Each row of a before or after table is a point. The points were changed in one or more steps. Then noise was added and the rows were shuffled. The steps act on columns, c1 being the first. Write out the steps. A step turns or swaps two columns, mirrors them in a line or flattens them onto one, adds a multiple of one to another, or multiplies or shifts one. Angles are multiples of 10 degrees, from the lower column toward the higher: turns from -170 to 170, lines from 10 to 170 but not 90. Use the fewest steps. Two steps may share a column if one is a turn and the other turns, adds or multiplies; they go together, in the order done. Otherwise the lowest column goes first.

Before (13 x 3):
[[ 15   5 -35]
 [-20  -8   7]
 [ 48  20  35]
 [ 14 -38  -5]
 [-31  -2  63]
 [ 30   5   9]
 [ 14   7  40]
 [ 40  -5 -10]
 [ -9 -36   6]
 [ 11  20  18]
 [  5 -25  -4]
 [ -3 -10  10]
 [ 44 -12  19]]
After (13 x 3):
[[-37  14  -6]
 [  5  48  58]
 [ -8 -65   4]
 [ 73  -4   6]
 [ -8  14  29]
 [-26 -14  27]
 [ -6 -28  50]
 [ 12 -86  -6]
 [-11 -93  13]
 [  8 -26   2]
 [ 16 -20 -16]
 [ 29  17  34]
 [  8  51  19]]
Steps: mirror c1 and c3 in the line at 60 degrees; multiply c2 by 2.5

Before (13 x 8):
[[-31 -47 -12  -8 -87   5  16 -18]
 [ 40 -48  21 -17  -9  64 -21  50]
 [  6  44   2  46  18   5   2 -45]
 [-41 -42 -47  15 -41  49  26  15]
 [-23 -21  -1  36 -82  63  29   3]
 [ 34  13 -24  46  11 -35 -17  48]
 [-26  14  42  90 -25  17 -56  22]
 [ 16  47  16  17 -39  47  -6  -8]
 [-25   4 -59  -1 -37 -38  28  45]
 [-15  42 -43 -31 -82  -2 -61  10]
 [-28 -15 -14  49 -19  54 -49  -5]
 [-59  19  33  11   2 -41 -39  -5]
 [-29  42  52  29 -46 -47  29 -18]]
After (13 x 8):
[[-24  -9  -7  51 -16  42 -44 -13]
 [-25 -19  -5  36 -82  19  28   2]
 [-30  14  43  88 -26   8 -57  19]
 [-14  39 -40 -27 -84 -38 -60   9]
 [-49  18  35  16   6 -37 -35 -11]
 [-43 -44 -41  17 -47  33  31   5]
 [-31   3 -63   6 -37 -59  29  42]
 [ 12  46   4  49  20  15   2 -47]
 [ 33 -43  19 -23  -9  61 -15  63]
 [-32 -51 -13 -16 -86 -38  13 -26]
 [ 18  49  16  16 -39  29  -3  -8]
 [ 28  17 -25  48  11 -33 -16  51]
 [-22  42  49  32 -51 -66  33 -24]]
Steps: turn c1 and c8 by 10 degrees; add 0.5 times c5 to c6

Before (10 x 14):
[[ -3  -1  14  24  15   5   9  23  34  -5 -28  11  10  31]
 [-34 -17  18 -13   5 -15  43  18 -20  59  20 -32   7  30]
 [-25 -16  23  13  -1  -8 -18  14 -21   1  24 -21 -42  11]
 [ 15  28 -22 -22 -14 -18 -10  26  34  -1   5  21  16 -19]
 [  2  13  -4  38 -31 -18  36 -13 -13   4 -11 -23  19  15]
 [-18  -5   1  27 -26 -14  48  -7   4   7 -29  16  -7  34]
 [-31  39   2  36 -15   3  48 -13   0  26   8 -20 -12   3]
 [ 24 -17  10  19  13   9  30  -8  -6   9  -6   6 -10  16]
 [-13  32 -12  37   0   0   2  13 -16  24  10  15  15  33]
 [ 22  31 -34  -3 -23  29  29   1   1   8  -3  -2 -20  10]]
After (10 x 14):
[[ 31  32 -34   7  -2  50  32   1   2  10  -2  -2 -19  -9]
 [  4  -4   6  17 -32  18  47  -6   2   9 -29  17 -31  18]
 [ 20  13   7  27 -23   5  36 -12 -10   8 -12 -24   2  23]
 [  9 -16  12  12  25  31  31  -9  -5  15  -4   7 -16   3]
 [-27 -18  16 -16 -19  15  42  18 -22  96  19 -30 -22  25]
 [-14  38  10  21 -32  39  48 -13  -1  42   9 -21  -9  -7]
 [ 21  28 -23  -4  -3 -27 -10  27  35  -3   6  22  24   1]
 [-15  -2  19  13  11  12  10  26  35  -6 -30  12 -17  26]
 [-11  34  -1  31  -9   4   0  12 -16  38  11  16 -20  32]
 [-20 -18  28   0 -15 -21 -18  16 -22   3  21 -20 -35 -24]]
Steps: turn c1 and c5 by 40 degrees; multiply c4 by 0.7; turn c3 and c4 by -20 degrees; add 0.7 times c7 to c6; multiply c10 by 1.6; turn c13 and c14 by 50 degrees

Before (10 x 24):
[[  7   6  -5   3 -12 -21  -5   7  15 -25  11  -2  -8   7   7  -9  -1  -5
   15  17 -11  -5  -7  22]
 [ -6 -10   4 -29  35   2  15  -6   7  -2   6 -10  -9   1   0  21  -8   3
   -9 -14  -3  -8  17 -24]
 [ 11   8   4   4 -19  -5  -1   9  14 -27 -12  -6 -11  22   7 -38 -95  -7
  -13 -29  -9  19  -2  17]
 [-21  11 -10   5 -14 -22   0  10  23  -3  23   7  -7  -1  36 -40   1   6
  -13   9   1 -11  14 -20]
 [ -2  -4  -6   6   8 -40  28  -5  20  26   0  11   1  17   1 -34 -11  10
  -12  18  -2 -16 -15 -19]
 [-11 -19  -5  -3  43   1 -12   5 -17 -25 -13  -8   0  12  -5 -35  -2  -8
   17 -14   2  -6   2  18]
 [  8  -5 -13   9  -2   9  -3  -7   9  14  -5   2 -15  19  15 -36 -19   7
  -14 -10  -8  -7 -27 -15]
 [-38 -17  -8 -20 -17   6  15   2 -31 -22  -8   6  -9 -21  -4  -7  -1   2
  -13   3  -4  17  -7 -14]
 [  8  61   3   4  -8 -20  11 -11   9  -7 -12   5   8   5  81 -31 -16  -1
  -14   5   2  51  15  -9]
 [-10   3 -18   8   2   2  -7 -12  -6 -27   0  -8   4   8   9  21 -12  12
   44   1  -5 -11  15 -24]]
After (10 x 24):
[[-36 -19  -6 -18 -19   5  14  18 -12  14  24  10  -7 -14  -6  -9   0  -1
  -11  15   5  19 -13 -13]
 [ 12   7   4   1 -22  -8  -2  -4  53 -11  49  -5 -13  22  10   8  25  -5
  -13  37  91  19  -1  21]
 [  8  -4 -12   9  -1  10  -6 -18   6 -15  36   1 -12  10  16  20   3  11
  -14  -7  21 -11 -26 -16]
 [  7  63   5   0  -8 -19   8 -10  16   9  44   7  11  -3  79   0   8  -4
  -13   3  15  51  16 -10]
 [  5   8  -6   5 -11 -25  -6  -1  29  28 -19  -4 -10   8   7  27  -9  -5
   14  16   8   0  -8  24]
 [ -5  -9   5 -30  37   5  11  -4  16 -10 -28  -8  -7  -1   2  -6  -1   3
  -10  10   8 -10  14 -20]
 [-20  10  -8   8 -14 -22  -1   6  18   5 -30   9  -1   4  35  76   0   8
  -13  -3   3  -7  11 -21]
 [-10 -21  -3  -1  44   1 -15  -2  11   3  51  -8   1   9  -5   1   1  -5
   18  29   1  -6   4  18]
 [ -1  -1  -6   6   7 -39  26 -15 -10  -2  21  10   0  12   4  23   0  10
  -13 -32  10 -12 -15 -18]
 [ -9   3 -17   7   3   3  -9 -14  20  16 -15 -12   7   0   9 -17  -5  11
   47  23   9 -10  17 -23]]
Steps: turn c8 and c14 by 40 degrees; turn c10 and c20 by -120 degrees; add 1 times c20 to c9; multiply c11 by 3; turn c11 and c16 by 140 degrees; turn c17 and c21 by -110 degrees

Before (13 x 64):
[[ 14  21 -10  -6   2  29   9 -26 -25   4  21  12   7  10  14  28   9  10
    9  13  -2   3 -11  -1   8  -9  -2  -2   0  -3  -8  -5 -26   3  -1 -39
   -7  27 -32 -25   5  25   7 -16 -23  10  21  -3  30  -8  -3   1 -10  10
    7 -10  -8  -5   0   5 -20   0  20  47]
 [-20  -5 -18 -20 -15  47 -10  -8 -17  -4  15  40 -13 -10  10   9 -11   8
   18  14 -14   0 -14 -20   8  -2  12  22   4   6   8  38  19 -67   2   4
   -1  -3  21  20 -26   0 -10  10  -5  18  13  11  -8  -9  -5  -1  48 -16
   21 -20  16  23   6 -13  12  28  -8  12]
 [-33   3  17  -7  13  -9 -13 -81 -19  -8   3  47 -10  -5  13  28  -9  15
  -20   8  18  29   0 -19   2  14  16   5   3  -7 -14  -6  16  26 -13  -4
  -12   2   4 -20  -6 -24 -23 -13  -9  22   8  13  16  -7   7  20 -13  27
  -21  -5 -19   2  35  -9  17 -15   7   0]
 [ 21  16 -18 -11 -11 -21 -10 -13   4 -22  33   5   2   4  -3  -3 -19  16
  -11  12  14  -4 -10  15   5  -2  14   3   4 -13  14   3   2 -12 -21  -4
   -8  -4  15 -25   5   2   5  16 -15  -7  25   6 -20   2  -9  15   1  25
   12 -14 -18   8   8  26  19  22 -16  -1]
 [ -2  34 -16  -3 -19 -24  23  -7 -25   5   2  21  13 -12 -35  27   7   8
   -2  16 -23  13   4  19 -10  -5   7   0  -1  17  12  -6  18 -16 -10   9
  -15  -1  17   0   7  14 -16 -17   5 -25  12 -44 -21  -9 -12   7  -4  28
  -13  -4  10   2 -15   2 -11  -9  18   3]
 [ 13   0  12   1 -19  -3   8   4  46   4  16   6  12  -9  20   3   0   4
  -14  14 -23  -1  -9   8 -15  39  16  15  34   0 -11  -2   1   5  39  11
   -6  10   9  -8  -9  29   5  -2 -18  24   4 -21  15   1  27  15 -12   9
   -7 -20  -3  -7  40 -12   7   7  22 -12]
 [ 17   0   4   4  -8 -27 -14  14 -23  16   3   3  -7  -1 -19 -23  34   8
   -7 -14 -14   0   1 -15  -1  11   6   1   2  -8 -13   2  10  19 -14   5
  -18   7  -6  -7 -13  31 -17 -19   3  14  52   7  11  -4 -10   5 -11  23
   20   6  -6  -7  39  25   1 -12 -10   1]
 [ 18  30 -11  39 -14 -25 -13  15 -15   3   7   9  -2  11   6  11 -13   6
  -20  20  32  -4 -12   4  -7   8  -6  -1  20   7  -8  35  13 -13 -19  18
    6  -4  22 -21  -5  -4  10 -14 -27  17  42  13 -18  42   1   2  -4  28
   -3 -20 -21   6  29 -16  19  -3  -8  -7]
 [ 11  25 -16  75   5 -23 -14   5 -17  17  16  37  -2   6   4  15  26  13
    7  26 -15  -2  -5  35  15  31   4   2   0   6 -14   4   2  27 -20  14
  -16  17  24  -7   5  15 -18  -8 -18  23   7  13 -20  -9 -12   5  41  22
   19   5 -19  14  35 -13  16 -11 -19 -11]
 [ 13  -3  11  -5  32 -22 -10 -31 -17  10   0  26  17  21   6 -46  -8  -8
   -8  17  18   7   2 -18  12  -3   8  30  11  -5 -19  11  21  26  24  -3
  -14   9 -13 -23  -7   4 -14 -12   8  -6   6  -1 -22  14  22  -1 -11  -2
   24 -16 -23  30 -77  -4  14 -14  -8 -11]
 [-44   8  29  -9   2 -15  -2  12 -18  14   6  33 -14  -9  13  -2  15 -36
   21  25   0  -1 -15  34   1   7  12   9   0  -3 -10  30  21  10 -10  12
  -17   1 -13 -24  -4   7 -13   1 -40   3  14   9   9   0  -5  12   1  29
    9 -15 -22  -7  39  -8   3 -15  -8  15]
 [ 15  -1 -10  12  24  29 -11  12  -2 -95   2   3   9  -5  -3  22  -7 -37
    4   8  -2  -4 -14 -19  17   0  12  10  21  -2  11  -2  15 -74  13  16
    8  -1  -6 -13   6 -17  17  -5 -19  23  13 -30   0  39  16  18  13  17
   13   8  -4  32  27   3  -5 -14  28  -6]
 [ 14  -1  28 -20 -11   8  -5  10 -23  14   1  11  17  -8  16  26 -10  24
   -9  24  -9  -3  -7  26   3   0  -2  16  11 -11  -9   3  18  20 -19   8
  -12  -4 -12  20 -21  -8 -16 -18 -25  -3   3 -11  26  31  10   6   0 -70
   11  -2 -22  52   1 -16  18 -17 -12  31]]
After (13 x 64):
[[ 18  31 -11  39 -15 -24  10  16 -14   3   7  10  -2  11 -14  10 -13   7
  -21  21  33  -3 -13   4 -17   8  -6  -1  -4   7  -8  36  13  11 -19  18
    5   9  29 -20  -4  -5  12   6 -27  17  42  12 -19  43   2   2  -6  28
   -4 -19   1   6  29 -15  18  -7  -7  -8]
 [ 13  -2  13  -5  33 -22  13 -31 -16  11   0  26  16  21 -11 -47  -8  -9
   -6  17  19   6   2 -19  34  -3   7  30  17  -5 -18  10  20 -30  25  -3
  -14  -2   1 -24  -8   4 -14   5   7  -6   7  -1 -23  14  23  -1 -11  -3
   24 -16  -1  29 -77 -15  14  -6  -8 -11]
 [-33   3  17  -7  14  -9  11 -81 -19  -8   3  47 -10  -5 -13  27  -8  16
  -19   9  17  29   0 -19  59  14  17   5  -2  -8 -14  -5  16 -30 -13  -3
  -12   5   6 -19  -7 -24 -23  13 -10  23   8  12  16  -6   7  21 -13  27
  -21  -4   0   3  35  -2  18  -4   7   1]
 [-20  -5 -19 -20 -15  47   7  -8 -17  -4  16  41 -13 -11  10   9 -12   8
   18  14 -14  -1 -15 -21  14  -2  11  23 -13   6   8  38  20  73   1   4
    0   6  17  21 -26   0 -11   9  -5  18  13  10  -8  -8  -6  -1  48 -16
   20 -20   0  23   6  -5  12   2  -9  12]
 [ 15  21 -11  -6   2  30   6 -25 -24   4  20  12   6   9 -16  28   8   9
    9  13  -2   3 -12  -2  26  -9  -2  -2  25  -3  -8  -5 -26  -3  -1 -39
   -7 -27 -21 -24   5  24   7  14 -23   9  21  -4  30  -9  -3   2 -10  10
    8  -9   1  -5   1   1 -20   0  19  47]
 [-43   8  29  -9   1 -16   4  11 -18  15   5  32 -15  -9   1  -1  15 -36
   21  26   0  -1 -15  34  -7   7  11   9  11  -3 -10  30  21 -14 -10  12
  -17   0  -8 -23  -5   8 -13  13 -41   3  15   9   9   1  -6  12   2  28
    9 -16   0  -7  39   2   5 -12  -8  15]
 [ 21  16 -18 -10 -10 -21   6 -13   4 -23  33   6   2   4  16  -3 -20  16
  -11  12  14  -3 -10  16  14  -2  15   3  -9 -13  14   4   1  19 -21  -5
   -8   8  13 -26   4   2   5  -4 -14  -6  25   7 -19   3  -9  15   1  25
   11 -13   0   8   8  24  18  16 -16  -2]
 [ 15   0  28 -19 -11   9   2   9 -22  15   1  11  17  -8 -18  26 -10  24
   -9  24  -9  -3  -8  26  -4   0  -2  16  17 -12  -8   3  18 -24 -18   9
  -13   7   2  21 -20  -8 -16  15 -24  -4   3 -11  25  31  10   6   0 -70
   11  -3   0  52   1 -28  17 -10 -13  29]
 [ 11  25 -17  77   5 -23  20   5 -18  18  16  37  -2   7  -7  15  26  13
    8  27 -15  -1  -6  35  12  31   3   1 -17   6 -14   4   0 -29 -19  14
  -17  -8  15  -7   6  14 -18   5 -18  24   6  12 -20  -9 -12   5  42  23
   19   6  -1  13  35 -12  16  -1 -19 -10]
 [ -2  34 -16  -4 -19 -23 -21  -7 -25   5   2  21  12 -11 -17  27   6   8
   -2  16 -23  13   4  19  -5  -6   6   1 -13  17  12  -6  18  13 -10  10
  -15 -10  11   0   6  14 -16 -34   6 -26  12 -44 -21  -9 -13   7  -4  27
  -12  -5   0   2 -15  -7 -10 -13  18   3]
 [ 13   0  12   1 -18  -3  -4   4  46   5  17   6  11  -9  -2   4  -1   5
  -13  14 -23  -1  -9   8 -18  39  15  16  15   0 -11  -3   2  -2  38  11
   -6 -12  32  -8  -9  29   7  20 -18  24   5 -21  14   1  28  14 -12   9
   -7 -21   0  -6  41 -20   7  10  21 -12]
 [ 16   0   4   4  -9 -27  17  14 -23  15   3   3  -7  -1 -19 -23  35   8
   -7 -14 -14   0   1 -16 -11  10   6   0   7  -7 -14   2  11 -22 -15   6
  -18   2  -3  -7 -12  31 -17 -19   3  13  53   7  11  -4 -10   5 -11  23
   19   6   0  -7  38  30   1  -6 -10   1]
 [ 14  -1 -10  12  25  29   9  10  -1 -95   2   2   9  -5  -5  22  -8 -37
    3   9  -2  -5 -14 -19   9   0  12  11  19  -2  12  -2  15  65  13  17
    8   6  12 -13   5 -17  17  -3 -18  23  13 -30   0  40  15  18  12  17
   12   8   1  32  26  -4  -5 -38  28  -7]]
Steps: turn c7 and c38 by -150 degrees; add -0.7 times c8 to c25; add -0.7 times c13 to c60; swap c15 and c44; turn c29 and c39 by 50 degrees; mirror c34 and c62 in the line at 80 degrees; multiply c57 by 0
